Each point is reached from the start by the listed moves, each made 0, 1 or 2 times, or once backwards (-1), plus a little noise. Is the number of moves made odd or even? Then give how often each move was made.

Moves:
(1): 2.2	-3.5	-4.3	1.0	-3.9	0.1
(2): 1.6	1.9	-1.4	1.9	-5.1	-0.4
(3): -2.2	1.6	1.6	3.0	-2.3	3.4
Start: -0.9	-2.5	-1.1	1.3	2.1	-1.2
Points:
5.1	-7.7	-11.4	5.3	-10.8	-1.4 => odd (2, 1, 0)
-1.6	2.9	1.8	2.1	0.9	-1.6 => even (-1, 1, 0)
-2.2	4.3	-0.9	11.0	-12.7	5.0 => even (0, 2, 2)
0.6	1.2	0.2	-0.7	3.2	-5.0 => odd (-1, 1, -1)
2.9	-2.4	-3.9	0.1	-0.5	-4.8 => even (0, 1, -1)

Moves:
(1): -0.7	-2.9	-3.1	1.5	1.2	0.7	0.1	3.0	1.0	0.5	-2.5
(2): 0.5	-0.7	3.9	-0.1	0.7	-0.2	0.0	1.5	0.7	1.9	1.6
(3): -0.3	0.3	0.7	-2.0	-1.2	5.1	1.4	0.1	-2.4	1.2	0.8
(4): -0.4	-1.5	0.6	-2.0	-0.2	-2.0	-1.5	1.9	1.6	-1.6	-1.6
(5): 1.6	-2.4	2.4	-1.0	2.7	1.9	-3.4	-1.1	-1.4	1.9	-3.1
(6): -2.0	2.1	-0.4	-1.4	-0.5	-1.1	-0.5	-1.3	1.2	-2.5	-0.7
(7): 0.0	-1.7	2.9	-0.5	0.2	-1.1	4.2	4.2	-1.2	-1.5	-3.7
(8): -0.9	1.0	-2.3	-0.3	1.4	1.4	2.3	2.6	-1.7	0.1	-1.2
(9): 2.5	0.7	-1.0	-1.0	-0.2	2.7	-3.1	1.8	2.5	0.4	-0.6
Start: 0.7	-1.3	0.1	0.8	0.8	-1.8	0.6	0.4	-0.6	-1.7	-1.3
Points:
0.8	2.4	7.0	3.2	-0.7	-3.5	-1.3	-11.6	-2.2	2.1	9.9 => even (-1, 1, 0, -1, 0, 0, -1, -1, -1)
-0.4	-8.7	-6.7	6.9	11.3	0.0	-4.5	-1.3	-3.7	4.7	-8.7 => odd (2, 0, -1, -1, 2, 0, -1, 1, -1)
-2.9	-7.5	1.7	-9.0	5.8	10.4	7.7	21.4	-3.1	-3.8	-19.6 => even (2, 1, 2, 1, 1, 2, 2, 2, 1)
-2.4	0.7	6.9	-3.8	-2.3	7.2	12.7	13.0	-0.5	-3.2	-3.8 => even (1, 2, 2, -1, -1, 2, 2, 0, 1)
1.4	-4.2	-5.1	-1.0	0.1	-3.3	-6.1	-0.1	1.8	-2.9	-1.7 => odd (0, -1, 0, 2, 0, -1, -1, 0, 0)
